Rows are points. Any point is a mix of the corners, with weights that add up to 1. It lies inside the corners' shape when no weight is negative. Is each point inside? If not, which corners have a negative weight?

Corners:
(1): [-41  83  -4]
(2): [ -6 -61 -31]
(3): [14 -8 25]
(4): [ 95  -1 -19]
Points:
[11 39 11] -> outside (2)
[-31   7  -7] -> outside (4)
[-19 -50 -24] -> outside (4)
[-9  3  8] -> outside (4)
[ -2 -50 -26] -> inside
[ 7 61  3] -> outside (2)
[-11  74   2] -> outside (2)

Corners:
(1): [ 44 -62  27   9 -25  -4 -20  10]
(2): [-13  72 -24 -42  24  16 -12 -10]
(3): [ 27 -56  33  46 -47  -7  12 -95]
(4): [41 28 45  9 -7 -1 22 24]
(5): [ 61   0  33   2  37  22 -31 -41]
(6): [ -1 -54  52  70 -54   8   9  24]
(7): [  9 -26   8  -7  23 -49  30  40]
(8): [-57  52 -93  41 -45  55  54 -35]
(9): [-15 -12 -17  75 -69 -59  44  72]
Points:
[ 50 -55  27  15 -12   3   3 -62] -> outside (2, 6, 9)
[ 30 -31  18   9  -5 -10  -2   7] -> inside
[-11  17 -15  34 -27   8  29  -9] -> outside (1)
[  4  27 -16  14 -47   0  29 -16] -> outside (5, 6, 7)
[  7 -16   9  20  -9 -26  21  27] -> inside
[ 13  17  -4  23 -25  -7  18   5] -> outside (6, 7)

Corners:
(1): [ 31  30 -31  65  32  67  29  -4  77  10 -61  79]
(2): [ -5  24 -10  40  31 -58   6 -20 -14  31 -56  95]
(3): [ 48 -30 -47  -2 -56  11  34   0  12 -24  -2 -51]
(4): [ 59   7  -6  -4  18  12  23 -36  34  21 -58 -22]
(5): [  7 -32 -30  40  15  -7 -54  36  -9 -77   3 -86]
(6): [-78 -50  25  39  34 -13   9  -3 -60 -18   2   8]
(7): [-10  20  35  -4 -24 -22  -5 -63   5   7 -23  33]
(8): [-60 -12   7 -25  -7  14   8 -23 -58 -25 -14  16]
(9): [ 11 -24 -51  -4  36  18 -42   1  28 -48  15  17]
(10): [ 17 -20  23  12  -8  60  22  25  -8  16   2  18]
(11): [-28  12 -10  18  28   0  41 -29 -43 -36  29  48]
(12): [-56  -1 -13   0   6  -2  16  14 -31  29  14 -15]
(13): [-68  21  -7 -38  11 -44  41  10   0  -3  -7  12]
Points:
[-20 -10 -17  13  12   1  -1   0  -9 -18  -5  15] -> outside (4)
[  5  -1 -31  12  14  14  -9   1  20 -36  -6  31] -> outside (4, 6, 12)
[  7   1 -15   9   9  15   7  -3  10  -6 -18  10] -> outside (6)
[ 37  -8 -40  27  24  32  -3  13  29  -8  -9   6] -> outside (6, 7, 8, 13)
[ -4  22 -15   8   1  11  27 -14  16  11 -22  62] -> outside (4, 5, 6)
[  1   7  -9   7  14   8  21 -15  10   0 -27  17] -> inside

Corners:
(1): [  1  -4  15   4  21  25   4 -15  -9 -13   0  25  13   6  -7 -13  -7  -1
  15  15]
(2): [-21 -17  17   7  20  -4   6   2   5 -30  -6 -13 -10 -12  -8   2   8   6
  -1   1]
(3): [  6   3  15  -7  -9 -12   0   4  -2  -2 -19   4  14   5   8 -70  -6   0
 -23  18]
(4): [  9 -11  19 -19   8  -1 -21  -9 -11   1 -14   7   6  -5  -2   6   6  -1
   3  12]
(5): [-18 -19  19 -14   6   6  11 -17  10 -14 -12  -5  13 -13  -5  -2 -30 -14
 -24 -15]
(6): [ 16  -6  22   7 -18 -15 -73   3  30 -11 -22 -17   7  -7 -19  -5 -30   5
  -3  -4]
(7): [ 11  -2  14   1  -1  14  13   3  -3 -12  -7  10  22  15  -8  -3  11  -7
   0   9]
(8): [-13  -5  -9  13   1 -23  14   6  13  24  33   8   1 -12  10 -69  -7  -3
  11  15]
(9): [ 18  -7  15 -27   2  -2   3   1 -10 -23 -15  36   8 -15   0  -1   2  -4
   5  13]
(10): [ -6  -3  16  10  -4   5 -14   2   0  -4 -14  10   3  -4   9   1 -11  14
 -18 -21]
(11): [ 29  15 -95  18  -8  -2  21 -20  -5   3   2  -6  10  -7   2   0  -5  -6
  24  12]
(12): [ 12  -1   1   9  32   1  -1  -7  22 -21   2  -1   0  27  11  -3  10   0
  11  -3]
(13): [-14 -21   7   2   1  -4   3  -4 -12 -24   4 -17  -5  13 -12   1 -31  23
   3 -13]
(14): [ 23   0 -14   2  -4  38  17   1  -6  16   2   2   6  -6  13  -4 -11   4
  11  -8]
(15): [ -8  14 -25  -5  -6  -3  17 -26   2 -14  12 -11  -2   1   2   5   3  11
  20   9]
(16): [ 23  43 -12  18 -15   8 -27 -36   0  -1 -10 -18 -35  -6 -23  13 -31  -3
   4 -30]
(17): [-10 -11  23   9  -6   7 -15   1  -2 -11   1  -8  -5   5  -2  -2 -32 -12
 -18   9]
(18): [ -3  -8   3   6  24  -7   0 -11  67   6  -8 -10 -63   3 -24   0 -13  -8
   1  -4]
(19): [ -3  -8  14  14 -15  -5   7 -21  15   6 -20  -8   6   1   8   1  -3  -9
  10  -1]
(20): [ 14  20  10   3 -14  14   9  11 -10  57 -25   1  -1 -17   1  -7 -28  -8
  -2   7]
(21): [-72 -14  12 -17 -10  -6  10 -10  10 -25 -14 -15 -12  -6   2  -9  -4  -2
  10 -25]
Points:
[  4   6  -7   3   4   2  -4  -8   4  -3  -2  -1  -8  -2  -3 -10  -8   4
   9  -2] -> outside (5, 7, 17, 19)
[  4  -4  10   2  -4  -1 -18  -4  11  -6 -11  -5   4  -3  -7  -6 -16  -1
  -1  -1] -> inside
[ 1  0  0  0 -5  2  1 -5 -1 -4 -6 -3  6 -2  2 -9 -8  1  0 -1] -> outside (1, 18)
[  0  -3   3   3  -1   1  -6  -7   0 -11  -4   0   6  -2  -2  -8  -9   3
   2  -1] -> outside (18, 20)
